Each row of a before or after table is a point. The points were changed in one or more steps. Then noise was added and the rows were shuffled. The steps act on columns, c1 being the first. Name the steps. A step turns or swaps two columns, mirrors them in a line or flattens them onto one, adds a multiple of one to another, or multiplies or shifts one. Angles are multiples of 10 degrees, from the lower column toward the higher: turns from -170 to 170, lines from 10 to 170 but not 90. Use the fewest steps. Two steps may share a column if one is a turn and the other turns, adds or multiplies; they go together, in the order done. Otherwise the lowest column goes first.

Before (8 x 3)
[[ -3  12  -8]
 [ 16  46  -7]
 [ -2   4   1]
 [-30 -32  17]
 [ 26  22 -12]
 [ 30  34   9]
 [ 13 -11 -31]
 [  0  37 -30]]
After (8 x 3)
[[  7  45  31]
 [ 26  49 -15]
 [-27 -43 -19]
 [  7  17  -9]
 [ 14  62  11]
 [ 34 -15  -5]
 [ -2   7  -3]
 [ 24  29  16]]
Steps: turn c1 and c3 by 60 degrees; multiply c2 by 1.3

Before (9 x 9)
[[  2  10  -2   6  -5  20   0   3  13]
 [ 16   7 -13   8  17 -10 -11  23  -6]
 [ -6  16   1  -6   9   9  -8   3   5]
 [ -8  -9  -8   2  20 -19  16  -5   2]
 [  3   2   4  18  12  -5  -9 -11   6]
 [ 19   4  -9  11  -7   4 -26   1 -28]
 [  2   7  -9  -5 -14   1 -34  17  18]
 [-14  14   9  16  -6  -8  20 -11 -17]
 [ -9 -23  24  16 -14  -6  -4  16 -11]]
After (9 x 9)
[[ 23   9 -33   6 -18   8 -11  13   2]
 [ 36  14 -23 -14  -2   2 -26   2  25]
 [ 26   0 -22  -5  14   7 -35  13 -20]
 [  9   0  11  -6 -21  -6  -9 -11  -5]
 [-18  -9 -20  12 -17  -7  15 -13   0]
 [ -6 -19  59 -20   1   7  -3  10  20]
 [ -1  13   2  11  -2   4  -8   6 -10]
 [  2   6  -5  -9   1   5  -1  11 -16]
 [-27  19  24 -16  -5  -7  20 -11  12]]
Steps: add -0.7 times c7 to c1; mirror c2 and c9 in the line at 170 degrees; multiply c3 by 2.5; turn c4 and c5 by -140 degrees; flatten c6 and c8 onto the line at 60 degrees

Before (12 x 18)
[[ 16   2  18  17   0  -7 -16  15  14  17 -26 -36 -10  -5  -8  -5  45  -3]
 [ 26 -32   4  12 -26  -5  11  -7  30 -41  16  12  -9 -16 -25  30 -32 -23]
 [ 38 -37 -55 -27 -41 -52  32 -33   6 -11   4  -4 -11 -10  17  24  35 -22]
 [ 13  38 -15   3   2 -19  12  39 -29  25 -23 -40 -25  33  -7 -16  15 -15]
 [ 15  16  -5 -40  22 -29 -25 -35  11   2   6 -52 -24   6 -22   9  18  22]
 [-36  30   4 -21  27 -60 -39  35  -8   4  48 -24  -1  -5  -3 -39  37   2]
 [ -9  26 -35  22 -18  15  -8  -7 -21 -24  25  19   0 -14 -32   0   3  15]
 [-24  16 -24  22  32 -57 -13   0   2 -41  34 -21  -8 -26  35  -9  42  20]
 [-22  27 -19 -19 -41  20 -18 -22 -15 -36   6 -18   1  -9  34 -32  16 -31]
 [ 23  30 -18   9 -27 -30  -7 -23  27 -33  -6  -4  38  44 -27  23  -3  20]
 [ 37  10 -16 -18  -8 -12  14  39  24  22 -29  -9  30   1  22  30  33  15]
 [ 24 -18 -21  -9 -25 -45 -28  -1   0  18  12  15  24  44   9  -9 -32  35]]
After (12 x 18)
[[ 18 -34   1  10  -5  -5 -11  32  29 -42  17  11  12  -3  32 -26 -32 -19]
 [ 34  25 -34  21  -8  16   8  23   1 -31  24  14  -4   3  -1  -6  21  12]
 [-12 -20 -23  -7  49 -45  36  10  31  18   9  18   6  16  29  18  -9  36]
 [-35  15 -22  21 -34 -56   8 -22 -37 -42  31 -21 -20  -7 -33   2   7  26]
 [ 17  15  -5 -38 -15 -26  21 -23 -17   0   5 -52 -25  35  18 -21  -8  26]
 [-22 -36 -56 -28  -2 -60 -30  47 -37 -12   5  -4  14  29  37 -23  -2 -24]
 [-32  32 -22 -16  -3  17  17  45 -13 -40   6 -18 -18  19 -28  25  16 -31]
 [  2   3  20  17   3  -9  12   1 -46  15 -28 -33 -14 -11  15  -2  -4  -8]
 [ 24  33 -18  12  40 -33  17  12  -7 -36  -2  -6  40  37  25  -1 -28  24]
 [ 10  27   3 -20  -2 -61  33 -31 -33   1  50 -27 -29 -32 -35  25  17   0]
 [  2  39 -19   0  37 -19 -22 -20  -9  24 -23 -37 -22 -25  15   5  34 -15]
 [-30  14 -16 -19  12 -13  -4   3 -36  26 -33  -3  41 -37  32  -7 -21  19]]
Steps: turn c1 and c15 by 100 degrees; turn c8 and c14 by -70 degrees; turn c5 and c8 by -110 degrees; turn c7 and c13 by -160 degrees; turn c13 and c16 by -150 degrees; mirror c9 and c17 in the line at 130 degrees

Before (13 x 32)
[[-22  -1 -15 -41 -16  -6  -2  14  34  -5   0 -33 -26  -6  10 -27  -7   2
   -2  -8  28  -1   8  24 -16  32  27  -6  15 -48  -5  14]
 [ -5  21 -25   8 -12 -35  33  35  -2   3  -8  20  -9   0   4  13  -6   0
   14 -11   9 -22  34   8  -9 -42 -37  45  42 -39 -10  -7]
 [ -4  -3 -44   8   7   7  -6 -48 -11 -20  -6 -19  25 -27  22  20 -10  21
  -33  33   0   9  -5  15 -16  13   7  13  20  14  50   7]
 [  6 -11  13  14  -5  12   5  26 -11  -7   1  15  -1 -57  10  -5  20 -21
  -16 -26   4  -1  33   6  14 -13 -10  16  36   1  24  -6]
 [-22  14 -19 -10 -26   8 -19  36   9 -17  11 -14   7  13  23 -35  16  15
   -9  30  17  -7   1 -39   5  -3  -5 -12  29 -11   3  -1]
 [ 31  58   4  14  25   6 -28  25 -28 -14   0   5 -30  15   1 -15  15  29
  -16   5   4 -19 -21  13 -34 -18 -49  -7  -8 -23  -6  -8]
 [-15  12 -10  -1 -19   5   1  10  -3 -34  44  -9  19 -19 -35 -24 -45  -1
   28  -3  15 -12 -12  -5  -7  -9   1 -16  15  15  14  11]
 [ -1  -6   5   9  12 -20 -33  10 -23  31   1 -25  24   1   2 -17  13  18
  -39 -11  48 -28  16  18 -29 -23  11 -38  26 -23  31  18]
 [ -4   9 -22 -44 -59  17  -5   4 -18 -12 -26 -13  26  -1  13  -8  22  -1
  -15  27   4 -36  17 -11 -39  27  23  16  10   8  -4 -13]
 [-26  -8 -21  -8 -35  35 -14   8  -7 -11   0  12 -12   1  15 -24  -8  -8
  -10   8 -16  11 -12  26 -11   0  22 -23  27   9  25  25]
 [  8  -2 -21   3   6   1   1  29  -9  11  -2  35  -7   4  10  -4  11  -3
   -8  17  -1 -24  -2   3  13  -7 -17   7  -3  16  41  -8]
 [ 15   6 -14  -2 -31 -24  15  -7 -24  11 -15   5  -3 -39   0 -17 -11  20
   -9   9   3 -29  26  18  -7 -30   9 -22  60 -11   9 -18]
 [-12  24  -5  22   5  -1  -3  30 -27 -22  -7  -3  -6   9  43   7   8  16
   27  15   5  -3   6  -8 -13 -23  23 -10  10  -1  -1 -38]]
After (13 x 32)
[[-26  -8 -30  -9 -35  33 -13   8  -5 -11   1  11   3  -1  21 -24 -10  -8
  -10   7   4 -10 -13  26 -11  -3  23 -18  28   7  27  31]
 [  8  -3 -30   2   5   3   0  29  -6  12   0  37   3   5  -3  -4  10  -5
  -12  19   0 -11  -1  12  12  -9 -15   7  -1  15  43 -25]
 [ 13   4 -22  -2 -30 -24  17  -8 -25   9 -16   5   4 -39  17 -18 -12  20
   -9   8   6  -7  28   6  -6 -29  10 -23  60 -12  12 -32]
 [-22  16 -32 -10 -27  11 -22  37  11 -18  11 -15 -16  13 -41 -36  17  14
   -8  30   5  -3   1   5   3  -3  -5 -14  30 -10   4  -7]
 [ -5  20 -34   7 -10 -33  32  33  -2   1  -8  17   8   3   4  13  -7  -3
   12 -12  -7 -12  33   9  -9 -42 -35  43  44 -39  -8 -20]
 [ -5  -2 -54  10  10   8  -8 -48  -8 -17  -5 -19 -30 -27   9  19 -10  22
  -32  32  -3   1  -6  17 -16  13   6  15  22  14  52  12]
 [-11  23 -18  22   8  -3  -3  30 -25 -22  -8  -3  -8  10 -23   9   6  14
   28  14   5  29   4  36 -13 -24  22 -10  12   1   1 -42]
 [  0  -9  -3  10  11 -19 -33  10 -25  31   0 -26 -22   0  19 -17  11  17
  -37 -12  10 -36  17   1 -26 -25  12 -44  25 -24  32  -1]
 [-20   0 -26 -43 -17  -6  -1  14  32  -7  -1 -32  21  -4  14 -27  -7   4
   -2  -6   5 -14   8  26 -18  33  22 -14  14 -48  -7  13]
 [  6  -9   5  13  -5  12   3  26 -11  -8   2  15   0 -60   1  -6  21 -24
  -15 -24  -3   5  36  11  17 -18 -12  14  34   2  24  -5]
 [-14  12 -19  -1 -21   4   2  10  -1 -32  44  -7  -5 -20   9 -22 -43   1
   30  -5   4 -18 -12 -38 -10 -10  -3 -18  18  14  16   4]
 [ 31  59  -6  13  27   6 -29  25 -32 -15  -2   5  29  15   8 -14  16  27
  -15   4   2  -8 -20  15 -33 -18 -52  -9 -10 -20  -9 -20]
 [ -6   9 -35 -43 -58  19  -4   3 -20 -15 -26 -15 -29   1 -12 -11  22  -2
  -15  28  -2 -18  14   1 -42  27  24  14  11   7  -4 -39]]
Steps: shift c3 by -10; turn c13 and c15 by 160 degrees; turn c15 and c24 by -70 degrees; flatten c21 and c28 onto the line at 100 degrees; multiply c32 by 1.3; turn c22 and c32 by 40 degrees
